Each row is a point. Two turns around zero, p and q, are shown by what they do to some points. Write where each new point lands after one turn and then the other. Backwards means that the second turn is done in reverse. Each puzzle has new turns, and all numbers are rounded.
In the rows, zero is written as 128.

Turn p:
[131 134  91] -> [131 140  92]
[129  85  91] -> [ 97 105  87]
[109 132 143] -> [118 139 147]
[143 161 187] -> [166 128 186]
Turn q:
[187 119 125] -> [170 154 161]
[157  59 100] -> [205 111 115]
[109 148 135] -> [100 128 124]
[101 173 123] -> [ 81 147 114]
[106 136 151] -> [101 110 133]
[109 133 134] -> [111 118 122]
Where do these land?
p, then q: [120 179 166] -> [107 142 187]
q, then p: [171 123 135] -> [160 114 154]
p, then q: [109 106 103] -> [116 126  92]
q, then p: [ 67 108 151] -> [ 66 111 105]
q, then p backwards: [153 126 126] -> [129 150 140]
q, then p: [148 126  86] -> [168 138 106]

Turn p:
[101  96 147 103 135 116] -> [106 103 144  97 139 150]
[181 101 112 121 147 164] -> [200 123 135 121 120 136]
[161 170 131 129  94 166] -> [147 157 142 162  77 109]
[133 137  70 101 112 117] -> [135 137  81  96  97 113]
[ 99  81 160 130 125  52] -> [ 77  58 129 109 171 118]
[102 122  88 144 134 151] -> [133 147  90 131 129 164]
[103 147 156 171 135 157] -> [113 154 145 177 146 153]
[144 170 160 124 142 100] -> [113 146 157 131 145  80]
Turn q:
[162 167 117 174 117 198] -> [160 183 111 189 105  91]
[104 142 127  71 165  86] -> [ 94 131 147  75 179 144]
[141 115 153 106 114 100] -> [128 114 140  87 108 132]
[101 118 157 134 137 107] -> [111 103 163 128 128 140]
[114  78 141 108 122 135] -> [140 108 129 119 115 179]
[170 149  82 182 142 155] -> [168 141  94 174 145  74]
[104 128 120 120 100 115] -> [ 95 117 113 124 116 137]
Where do these land?
q, then p: [102 108 101 126 149 161] -> [162 157 119 150 145 150]
p, then q: [110 133 157 120 160 168] -> [133 173 168 141 117 128]
q, then p: [174 170 112 132 108  81] -> [ 94 105 103  76 132  86]
q, then p: [ 96  93 123 184 127  96] -> [138  70 117 143 157 169]
p, then q backwards: [145 114 142 113 124 187] -> [137  96 176 126 131 160]
p, then q backwards: [116 154 122 135  87  87] -> [114 160 107 151  88 107]
q, then p: [168 177 132 121 121  90] -> [ 88 118 127  84 131  85]
p, then q backwards: [113  75 135  94 148 153] -> [122  78 155  87 142 114]
